Each point is reached from the start by the listed moves, each made 0, 1 or 2 times, or once backwards (-1), plus a little noise. Say if it took an odd or an even number of moves. Then give how often each move was made.

Moves:
(1): [  7, -19, -10,  -1,  16, -14]
(2): [  4,  12,  -2,  19,   4, -14]
(3): [10,  9, 11, -8,  2, -4]
Start: [15,  7, -9, -2, -2, -7]
Points:
[ 37,   9,  -9,   9,  21, -40] => odd (1, 1, 1)
[ 27,  60,   8,  31,  -8, -25] => even (-1, 2, 1)
[ 47,  19,   2,   1,  22, -44] => even (1, 1, 2)
[ 32,  -3,  -8, -10,  16, -24] => even (1, 0, 1)

Moves:
(1): [ 11, -17,  12,  11, -14,   0]
(2): [ -2,   8,  11,  18,  17, -20]
(3): [-15,  -3,   2,   6,   1,  -3]
(4): [ -4,  18,   2,   1, -12,   0]
Start: [ 3, -3,  7, -8, -3,  4]
Points:
[-14,  -6,   9,  -3,   2,  -1] => odd (0, 0, 1, 0)
[  5, -31,  48,  40, -14, -17] => even (2, 1, 1, 0)
[-26, -13,  30,  41,  46, -42] => odd (0, 2, 2, -1)
[  9,   7,  11, -12, -60,  26] => even (1, -1, 0, 2)
[  5,   9, -20, -41,  -5,  27] => odd (-1, -1, -1, 0)

Moves:
(1): [ 0, -5,  4,  5,  2, -4, -1, -4]
(2): [ 7, 15, -3, 12, -4,  8, -6, -7]
(3): [ -7, -12,  16,   2,  -9,   1,   6,   1]
(4): [  2, -15,   1,   2,   3,   0,  -9,   6]
(5): [-10,  -1,   2,  -1,   3,   1,  -7,  -6]
(6): [ 8, -5,  8, -3,  1,  8, -8, -6]
(7): [ -9,  -3, -11,   6,   6,   8,  12,  -7]
(8): [-1,  6,  7,  2,  6,  5,  6,  4]
Start: [-1,  4, -1,  1, -5,  2, -4,  5]
Points:
[  0,   1, -12, -27,  -4, -16, -27,  12] => even (-1, -1, -1, 0, 1, 0, -1, -1)
[ 17, -22,  14,  10,  11,  26,  -5,  -3] => odd (1, 0, 0, 1, -1, 2, 1, 1)
[  0, -29,  13,  -9,   0,  14, -47, -17] => even (0, 0, 0, 1, 2, 2, 0, -1)
[-17, -53,  12,   8, -18,  10,  -2,  14] => odd (-1, 0, 2, 2, 0, 0, 1, -1)
[-31, -44,   2,  12,  22,  -8,   1,  12] => odd (2, -1, 0, 2, 1, -1, 1, 1)
[ 13, -60,  57,   3,  11,  13,  -9,  17] => odd (2, -1, 1, 2, -1, 2, 0, 2)

Moves:
(1): [  9,   1,  -3,  -4, -13,   7,  -9,  -7,  12,  -5,   6]
(2): [ 2, 11, 12, -2, 14,  3, -3,  4,  1,  8,  9]
(3): [ -2, -18,   2,   1,  -6,  16, -15,   3,  -5,   6,   1]
(4): [  9,   0,   5,   4,  -8,  -6,   4, -13,   3,  -2, -13]
(5): [  2,   4,  -1,  -7,   4,   1,   5,   2,  -1,   5, -10]
(6): [ -3,   3,  -9,  13,  -1,  -3,  -9, -17,  -3,  -3,   2]
(7): [-1, 10,  2, 10, -5,  2, -6,  4,  4,  3, -6]
(8): [ -8, -10,   3,  -2,  -4,   0,   3,   3,  19,  14,  -9]
(9): [-2,  4,  4,  5,  4,  1,  9,  0, -1,  4,  5]
Start: [ -2,   3,  -1, -10,  -1,   3,  13,   9,   1,  -9,  -1]
Points:
[ 17,   2,  27,  -3, -42,  36, -24,  15,  54,  11,  -7] => even (2, 1, 1, 1, -1, -1, 2, 1, 0)
[ 11, -50,  -9, -49, -51,  51, -19,  20,  36,  10, -31] => even (2, -1, 2, 0, 2, -1, 0, 1, -1)
[ -3,  60,  11, -15,  49,   1,  28,  14,  -2,  14,  17] => even (0, 2, -1, -1, 2, 1, 0, 0, 1)

Moves:
(1): [ -3,  10,   9,   1,   0,   6, -13,   4,  -9,  -6,  -1,  -9,  18,   0, -13]
(2): [  2,   5,   2,  10,  11,   3,  -2, -14,   8,   4,  -6,  -9,   9,   6,  10]
(3): [ 2,  7,  7,  4, -4,  4,  0, -8, -5,  3,  6, -1,  3,  1,  2]
(4): [ -2, -11,   1,  13,   3,   0,   3,   7,   4,   3,   7,  -1,   1,   3,  -3]
(5): [-4, -8, -1, -4,  4,  0, -8, -3, -2,  2,  6,  5, -4,  3,  1]
(6): [ 9, -9, -3,  6,  2,  7,  0,  1,  6, -3, -4, -9, -8,  7,  4]
(7): [11, -4,  4, -8, -2, -5,  2, -2,  0, 12,  0, 12, -1, -4, -7]
(8): [ 8,  7, -1,  2,  8,  3, -2,  9,  0,  5, -1,  0, -6,  0, -1]
(9): [-5,  1, -3, -8, -1, -1, -3, -8, 13, -2,  8,  8, -2,  4,  0]
(10): [-6, -5,  0,  4, -9, -1, -1,  5,  8,  0, -5,  4,  7,  0,  7]
(11): [ -3,   2,  -5,  -6,   3,   1,  -7,  -4,   6,   9,   6, -12,  -3,   5,   1]
(12): [  2,   1, -15,   2,  -6,   4,   4,   0,  -2,  -7,   1,   2,   4,  -4,   2]
Start: [-1,  1, 13, -3,  5, -6,  4, 12,  3,  3, -8, -5, -8,  2, -7]
Points:
[-38,  -7, -12,  17,  26,   9, -40,  -3,  60,   1,   2, -22,  22,  32,  20] => odd (1, 2, -1, 1, 2, 0, -1, 1, 2, 2, 1, 1)
[ 28,  -4,  32,  -2, -16,  -1,   2,  36,  15,  22,   4,  15,  -3,   0, -34] => odd (1, -1, 1, 1, -1, 1, 2, 1, 1, 1, 0, 0)
[ -4,  -6,  20, -10, -33, -14,  -3,  -7,  -6,  39,   7,  21,  21,  -9,   1] => even (0, 0, 2, 0, 1, -1, 2, -1, -1, 2, 1, 1)
[ 27, -26,   7,  23,   7,  21, -16,  54,  14,  23,  15, -14, -21,  17, -21] => even (1, -1, 1, 2, 1, 2, 1, 2, 0, 1, 1, 1)

Moves:
(1): [ 6,  0,  3, -1, -1,  8, -2,  5, -5, -7,  1,  0, -1, 10, -3,  0,  3]
(2): [ 3, -8, -1,  0, -3, -5,  0, -1, -6, -2,  4, -4, -3,  4, -5, -1, -3]
(3): [ 1, -3, -3,  1, -3,  1, -2,  6,  2, -4,  0, -1, -1,  6, -2,  4,  8]
(4): [  3,  -7,  -3,   3,   4, -15,  -2,   2,  -8,  -1,   7,   2,  -9,   1,   3,
   4,   8]
(5): [ 1,  0,  6,  0,  0,  1, -3,  6, -4, -3, -1, -2,  6, -4, -1,  0, -4]
(6): [-7,  5,  4, -6, 14, -2,  5,  4, -7,  4,  1,  1, -5, -4,  0, 10, -1]
(7): [  0,  -4, -19,   3,  -3,   2,  -7, -24,   1,   7,  -7,   5,  -3,  -3,   8,
  -5, -12]
(8): [ -2,   4, -13,   2,  -3,   2,  -4,  10,   0,   9,   0,   4, -16,  -2,   9,
   6,  -8]
(9): [  1,   5,   3,  -2,  -1,   5,   0,  -3,   0,   6, -10,  -3,   2,  -9,  -3,
  -6,  -1]
(10): [ 1,  1, -2,  5,  4,  5,  3,  3, -1,  2, -4,  1,  2, -3,  1,  1,  1]
(11): [ 2, -1,  9, -4, -5,  4,  2, 12, -1, -6, -8, -1,  6,  3,  6, -4,  0]
(12): [  7,  -1,  -4,  -4,  -7, -14,   0,   2,  -4,  12,   5,   0,  -2,   2,  10,
   9,  -2]
(13): [ -2,   1,   1,  -7,  -5,  -3,  -2,   4,  -2,  -2,  -1,   1,   6,   2,   0,
 -11,  -2]
(14): [ 9,  1, -6,  8,  6,  4,  4, -2, -1, -6, -4, -3, -3, -2, -6,  7, -3]
Start: [-8, -1, -2,  5, -2, -1, -1, -1,  1,  0,  2, -6, -3,  0,  1, -4,  2]
Points:
[ 11,  -6,  28,   9, -14,  15,   2,  60,   2, -49,  -8, -15,  48,  17, -14,
 -16,  31] => odd (0, -1, 2, 0, 2, -1, -1, -1, -1, 2, 1, 0, 2, 1)
[ -1,  -4,   9,  -5, -29, -19,   0,  12,  12,   0,  -1,  -3,  13,   3,  33,
 -10,  -6] => odd (-1, -1, -1, 0, 0, -1, 0, 0, -1, -1, 2, 1, 0, 0)
[ -8,  16,  -2,  16,  35,   1,  -4,   1, -15,   8, -13,  -7, -36, -38,   0,
  13,   0] => odd (0, -1, -1, 2, 1, 1, 0, 1, 2, -1, 0, -1, -1, 1)
